Rows are points. A path goes straight from each point to the next, and from the last back to the first. The post is the endless flat space through its rows: a point in 2 columns, a line in 3, a plane in 4, and so on, so that a path can go around it. How many times does the path go around the post? Going back the other way cancels.

Post (1 x 2):
[[15 -4]]
Path (16 x 2):
[[ 67 -17]
 [ 45  13]
 [-15  19]
 [-25 -11]
 [-11 -15]
 [ -1  19]
 [ 44  30]
 [ 57 -34]
 [ 38 -34]
 [ 54  13]
 [ -9  24]
 [ -5   7]
 [ 19  29]
 [ 58  13]
 [ 25 -23]
 [  5 -51]]
Times around: 0

Post (7 x 8):
[[-16 -36 -24 -32  56  28 -38 -25]
 [ 16  34 -11  41  -1 -21  45  67]
 [-36  26   0  28  81  51  -4 -60]
 [  4  -1  -8  19 -57 -13  14  36]
 [ 50 -15 -11  -6 -27 -29 -17  24]
 [ 40 -17  14 -36 -26  22   2  43]
 [  5  50  -8 -25   2 -34  50 -34]]
Path (20 x 8):
[[ 11 -17  11 -30   6  44   1 -64]
 [ 60   0 -42  10  54  18 -35  -2]
 [ -4  15  -4  -5 -21  21  -3  43]
 [ -6  14  12  -9  35 -18   4  -6]
 [ -8 -20  22  13   9  13  52  31]
 [ 39   3   6 -38 -23  10  41  29]
 [ 20   2 -36   7 -16  -2 -47 -15]
 [ 56  68  46 -26 -26 -12   5  18]
 [ 19 -21   5   3  50 -42  -9  40]
 [ 29 -16  29 -16 -53  10  33 -56]
 [ 13  -5 -20  51  32   6  31  12]
 [  6  -3 -44 -33 -22  29 -35  12]
 [ 32  49  -3  16  -2   1  -1  40]
 [ 41  45  43 -26 -32   9 -12   7]
 [ 15 -27  15 -32  19 -13  12  -7]
 [ 61 -34  -7  -5  27 -23  13 -17]
 [ 49  24 -18 -53  54  14   8 -10]
 [ 49  87  11 -31 -25 -27  34  35]
 [ 58 -16  26  -3  54  10 -42  30]
 [ 30 -32  31 -37 -21 -14  40  12]]
Times around: 4

Post (13 x 14):
[[-19 -20  -5 -20   1  22 -30  50  -7 -16  -4 -22  17  27]
 [ 14  26  14 -21 -22 -10   5 -27   7  30   0  37  43  81]
 [-40  -1   9 -15 -31 -28  25  -4 -52  15 -17  24   3 -28]
 [ 33 -42  17  12  36  44 -19 -31 -30  23 -20 -30 -40  -9]
 [ -8 -10  -7   6 -23  -9   5  36 -23  19  -3  -9  14 -36]
 [ 10 -17  -8 -24  13  21  10  10   0 -11 -21   3 -26 -40]
 [  1  -5 -13  37 -44  13  38 -20 -15 -36   7  34  -3 -10]
 [  4   6  17  -2   5  45  -4  -1 -13 -22 -32  -2  -6 -30]
 [ 16 -18 -10 -41 -10   1 -43 -33   7   1  35 -20  11  -3]
 [-18 -12  40 -32 -26   4   3  71 -25   4 -15 -24  12 -20]
 [  4  -4  17  -5   4  55  -1   0  10   5  28  13 -15 -29]
 [ 15  27 -66  -8 -66  16  23 -11  -8  14  35  30  10 -13]
 [-50 -14  46 -12 -14  41  30  33  15  -4 -16 -21  39   0]]
Path (27 x 14):
[[ 30  13  -8  -7 -88  10  53  17  -8  50  -3 -25  -5 -26]
 [ 23 -21  20  24 -37  40 -23 -10 -11  -7  48   4 -55 -26]
 [-28   6  23 -22  24  17 -10   4 -28  -7   3  24 -49 -59]
 [-22  39 -29 -71 -18 -18  20 -30 -21   1 -23  14  19 -45]
 [-11   6  -2 -79 -29  21  60  30  60   8  28  -9  35  -7]
 [ 20  -9  -2  -4 -54   6  20 -13 -56 -11  21 -15 -64 -19]
 [ -5  36  28 -48  -1  11  31  30 -11  23 -36 -19   1 -15]
 [ -7  10 -66 -13   3  10  11 -42 -34  28 -14  14   8  -7]
 [-29  -7  -9  22 -35  66  22 -25 -31  -6   1  29  10  29]
 [  8   1  28 -20   3  30 -51  32 -20  48 -27  15  -9  20]
 [ 10   1   6  19 -36   1  32 -47  27 -12  -7  40  30  39]
 [-23  24  34 -44 -37  41  30  25  -8  36 -21  19  34  27]
 [ 22  20  22 -23 -14  -4 -16   0 -56  22 -31  -4  42 -15]
 [-35 -27  69  20  29 -25  47  25 -63  28 -64  22 -16  -2]
 [ 21  12  11 -28 -21 -11  35  22 -58   0 -38  78 -27  -6]
 [  9 -16 -35  -5 -16  59 -40  22  -7  -1 -10   5   3   3]
 [  7 -44   5  13 -18 -12  11 -51   4  20 -49 -25   2  24]
 [-35  -2  -6   3 -19 -22   4  18  -9  -8  58   1 -12 -20]
 [ 44  15  40 -33  13 -21  21  20 -47  58 -30  20 -19 -10]
 [ 23  33 -12 -13 -34  42  47  24 -28  63   9  37   5 -29]
 [ 37  17   1 -33 -24 -35 -34  13   5 -48 -38  62  14  -8]
 [ -5  36  21  16 -54  13 -12 -20   1  11  20  42   6   5]
 [-13  42 -38 -12 -95  -8 -21   3   2 -15  53  36  37  -9]
 [ 17 -36  19   3 -17  42  -3  38 -28  34 -34 -18  -2  10]
 [ 10   4  -4 -52 -47  -9  44 -28  23  15   4  27  40  -2]
 [-51   5   2 -24  -9  26  20   1 -24  19  26  14   5 -30]
 [ -8  12   3 -37   6  31  59 -50   9  45 -22 -26   0  45]]
Times around: 1

Post (17 x 18):
[[ -3   0   6 -11  17  39  -7 -17 -10  15  -7  10  -8 -24  15  16  -8  31]
 [  8  39  -6   3  12  26  83   5 -27 -19  13   9  24 -13 -22   2   3  -2]
 [  5  -2 -12  19  43  -7 -13  27  -5  19  23  -9   1 -18  46 -16   3 -16]
 [-22  21 -16   6  41 -20  19  13  14   8 -14   7   0  10 -24   9 -12  20]
 [  9   1   3  -2   0  -2   1 -16   7   4  17  23 -34 -32 -13 -44   5  -6]
 [  1  -5  21  22 -13   9 -16 -16  32 -12  31 -27 -16   1 -19  -6  24  -8]
 [ 14   3  -9  25  51   2 -10  38 -20   5 -13  38  -9  24 -16   9 -31 -22]
 [-26 -10  16   4  15  -2  48 -16  -8 -14   3   1   0 -23 -28 -27   2  15]
 [ -9  25  24  19  41   1  -5 -31   7   2  -6 -21  30   1 -20   5 -19   2]
 [  0   4 -28 -28 -22 -32  37  -7   9  -1 -31  -9  13  16 -27 -19   7 -15]
 [ 11  14  33  12  -2  -2   9  24  10   1  16   0  24  -5  -9 -12  -4 -24]
 [-28   4  -6  21 -22  15  13 -32  30  12  25  13  -5   8  -2 -36  25   3]
 [ -3   9  38  -3   0 -24  -2 -21  -5   9  11 -24 -20   2   9 -14 -21   4]
 [-11  15  -6  11  11  12 -13  25 -15  -2 -40  -6  -3 -21  23  15  22  -4]
 [ -5  18   0  -9   9  40  -4  15   0 -31  -5 -21 -14  -7   6  -9 -16  30]
 [-17   3  24 -11  19  16 -30 -28   4  28  21   6 -21 -15   1  -4 -11 -33]
 [-18   7 -38  26 -11 -12  45  12 -15  34  34  12   2   1 -28 -43  18   3]]
Path (24 x 18):
[[  8  32 -14  -5  14   4  39 -29 -10 -15  15  -9  -8  -1 -19  -9 -22 -24]
 [-33 -28  15  11   4  10   7 -11  15  -7  41   4  25 -25  -8 -43  20 -21]
 [-18  -3   0  -1  17  -2  18  14   0 -29  -6  -3   3  17 -11 -24   5   1]
 [ -5   5  20 -44  -1  -3  16 -13 -10  18  24  20  15 -37 -14 -18   2  30]
 [-12  23  -3 -11  -7  45 -10 -13  33   1  45 -44 -13 -28  18  20  13  25]
 [-24  -7  15 -36   0  45 -11   4  40  14   1  24 -51  20  29  46 -21   8]
 [ -8  48  15   6  17   8  45 -13   5  27  -3  16  95 -23  20  28 -27  12]
 [ 11  38 -16  30   9 -29  10  19  19 -13  11   5   4  20 -28  17  31 -27]
 [ -8  35  17  -8  58  -4 -11 -49  20  25  50 -34  21  -8 -22 -68 -22  -3]
 [  4  26 -30   6  -3 -22  51  10   5  -8  14 -37 -13  17  -9 -30   7 -11]
 [ 33  15 -20 -14 -11  31  36  43 -27   5  23 -14  27 -19 -23  30   7 -41]
 [-15  17  14  12  -2 -13  11   8 -12   3  30 -36  18 -19  13  -5   5  -4]
 [-15  21 -22  22  -1   1 -23  12  18  27 -43 -12  34  13 -13  21   9 -27]
 [ 19  -5 -21  18  12 -15  33  38  -1  -3  14  -2  -6 -35  -8  -9  19   7]
 [-29  -5  12  12 -22  23 -31   1 -20  -7   4 -40  -1   4  25 -26  -6  10]
 [ 27  -8  -4 -32  16  27  -5 -22 -15   7  15  21  30   9   6 -33 -21   6]
 [  2  14  27  10   9  42   9  13  27 -36  14 -27 -24  -2   0   1  14  -9]
 [ -3  34 -41 -22  -6  14  54   9 -22  12 -22 -21  55  14  -2 -11 -13 -16]
 [-30   3   1  31  23  -1  10  -7   1 -12  19 -13 -14   5  16  18   4  24]
 [-16  33  19 -32  -8  -1  13  -4 -19  30  18  34 -27 -15  42   2 -26 -34]
 [-11  15  46  24   4   1  54  -5  26  -9  17 -18  39  -6   7   1   6 -14]
 [ 23  44 -12  76  16 -49   1  10 -28  48  18   2 -37  43 -15 -21   5  12]
 [ 10  17   1  -3  29 -23  33  20  14 -15  21  14  -1  -7   7 -61  13 -15]
 [-24  37 -11  19  39   6  33  31 -27   9 -43  -8 -14 -10 -49  21  -2 -19]]
Times around: 2
